Each row is a point. Two turns around zero, p and q, are shown by what they do to some points. Write where each new point lands after one turn and then the other. Backwards means that the second turn is done in reverse. Each puzzle has new turns, and all numbers are rounded.

Turn p:
[ 30 -28 -55] -> [ -7 -61 -30]
[-10  40  35] -> [28 44 14]
[-40  29  40] -> [ 1 62 13]
[-24  -3  -1] -> [-17  15  -8]
[  7 -17  35] -> [-6  2 39]
[ 38 -22 -54] -> [  3 -64 -28]
Turn q:
[-52 -63 -23] -> [-56 -35 -53]
[17 53  5] -> [51 13 19]
[15 16 32] -> [11 35 12]
[ 20  -6 -14] -> [ -6 -13  21]
Where do these land?
p, then q: [25 -3 53] -> [-2 58 11]
q, then p: [-28  30  -8] -> [ 13 -39 -10]
q, then p: [14 26 48] -> [53 18 -2]
p, then q: [ 20 -27 -51] -> [-47 -37 -12]
p, then q: [-30 -26 -42] -> [ -4 -43 -38]

Turn p:
[-58 -59   6   3  22  14] -> [ 50  14 -56  -2  19 -37]
[ 12 -15  16  -2  14 -76] -> [-16 -30  34 -18  28 -56]
[ 32  14  22 -17   4  15] -> [-23  23  19  16  15  18]
[-18  -5  19   0 -23   4] -> [-16  -3 -31   0   5  -2]
[ 21  24 -22 -24  -7  10] -> [ 0 -9 22  6  1 40]
[ 30 -13 -18 -16   3   7] -> [13 -6 22 29  7 10]
[13 36 -3 -8  4 10] -> [-11  10  19 -10  -5  30]
[-31  18 -21  65 -17  17] -> [  3   1 -30 -20 -72  -3]
Turn q:
[ 20  -7 -24 -26 -18   1] -> [-31   6  -2  -2 -25  19]
[ 13  19  14  -5 -15  19] -> [  3 -11 -22   7 -22 -13]
[ 11 -26  14 -18 -23 -16] -> [-38  11  10   8  -4 -20]
[16 32  5 64 -9 -8] -> [ 25   0 -49  35  35   5]
[-71  35 -11  40  24   9] -> [ 86  26   5 -11  19   9]
[  5 -62   1 -26  26   9] -> [-30 -26  61  -4   0   3]
[  6   9   2 -28  14 -14] -> [-14  -5  -3 -33  -2  -3]
Where do these land?
p, then q backwards: [-38 -13  25 -10 -38  -6] -> [ 45  32  14   7   3 -22]
p, then q: [ 32  13  -3   6 -18  38] -> [ 37   5 -12  35 -13  -5]
p, then q: [ 20 -33  46  14  10  28] -> [ 35  21 -39  -9  35  15]
q, then p: [-16 -21 -11  18 -19  -6] -> [-18  23   4 -16 -20  -1]
q, then p: [ 22  43 -16   7  57 -41] -> [67 14 22 14 37 29]
p, then q: [ 26   8 -39 -23  -6  -8] -> [ -4 -31  19  31   0 -24]
q, then p: [-46   3  -1 -13  14  -5] -> [-31   7  23   2  27  15]
